Rows are points. To make a cloud, some directions were put in groups of two or more. Within a group, all points are equally far from the middle, so they leave a hole (a ring in 2 directions, a hollow ball in 3). The other directions are filled evenly. Then the cloud was stretched, turned, moved and blurred a little. How many holes are there, and how many directions does each take, smallest first?

Cloud:
[12 36 44]
[-15 -2 -42]
[33 -32 1]
[-6 -26 24]
[-37 -18 -18]
[41 30 26]
[0 58 -25]
[1 -15 -49]
[26 20 35]
[40 0 2]
[40 -4 1]
[-21 60 -9]
[8 1 -43]
[5 25 -37]
[-35 -31 -2]
[9 -28 23]
[32 -42 -4]
[31 29 -25]
[-23 -6 -40]
[17 13 -37]
[-18 19 27]
[-29 29 -12]
Holes: 1 (2)

Cloud (29 x 4):
[-31 9 -27 -18]
[7 1 -59 19]
[10 -7 26 -48]
[26 -41 26 22]
[4 -6 48 18]
[10 -33 36 -20]
[34 -18 27 28]
[39 30 3 6]
[44 -4 -38 14]
[-13 8 43 23]
[9 8 24 41]
[-24 36 -25 -10]
[-23 -5 50 -30]
[-8 6 -53 9]
[-33 21 29 15]
[11 59 -8 1]
[-2 -4 -60 19]
[1 36 -9 32]
[-1 37 -27 -24]
[9 -46 27 -14]
[30 42 5 17]
[30 22 31 -32]
[-22 -3 17 25]
[7 12 -23 -40]
[16 12 26 39]
[7 54 17 30]
[29 -39 21 30]
[6 -18 -35 53]
[2 -6 -32 47]
Holes: 1 (3)

Cloud, 56 rows:
[-23 14 -15 -50 33 -13]
[-4 -30 -29 18 -15 -33]
[36 -18 31 0 49 -27]
[-24 36 -22 -11 -19 4]
[23 -40 14 19 29 -47]
[-10 28 -15 -3 41 26]
[2 -37 25 26 14 20]
[24 30 -2 25 27 24]
[4 -7 39 -37 5 -43]
[-10 -7 12 -55 0 29]
[13 18 34 24 -1 -44]
[5 -9 37 -3 3 -59]
[8 36 2 -51 28 -23]
[60 -1 5 24 36 -34]
[70 -13 3 0 15 32]
[-39 -6 4 -33 -1 30]
[-4 -19 -8 -21 -1 53]
[-17 -3 21 -16 48 -41]
[-22 9 -4 38 -4 -4]
[48 -19 -21 6 52 0]
[70 15 -1 -22 29 -8]
[-15 25 -24 -25 -11 33]
[-17 24 -31 -1 -27 -18]
[11 8 -25 38 -2 -41]
[-51 -6 2 -26 17 -29]
[37 -28 10 35 6 -47]
[53 23 6 -2 -28 -29]
[11 -12 -50 -31 26 -10]
[20 15 -34 -24 28 -55]
[-13 19 -41 -5 19 20]
[40 -31 36 -3 5 -42]
[-30 8 -1 -45 -1 -46]
[14 -24 21 -40 -28 -11]
[-20 13 -25 6 46 -29]
[-21 3 -27 22 34 7]
[63 9 35 -13 -4 -11]
[56 -16 -31 -36 2 -1]
[-32 28 -26 -3 31 -3]
[-34 11 -7 -19 8 41]
[34 -37 -15 7 24 38]
[-3 32 -14 30 -8 3]
[-19 -13 19 -10 56 -5]
[25 17 38 -22 33 -38]
[16 48 -23 -7 14 -39]
[34 45 8 10 28 -2]
[17 -6 -19 -34 -17 42]
[8 26 -28 18 43 -11]
[65 -28 -5 30 16 -20]
[30 3 -14 -17 53 -45]
[41 17 -23 -19 -7 -60]
[43 18 19 16 -10 31]
[34 -27 -33 5 -26 -24]
[33 4 -24 8 34 -62]
[53 22 8 -41 17 17]
[33 16 44 11 -15 -14]
[-18 -24 9 -7 37 -53]
Holes: 1 (6)
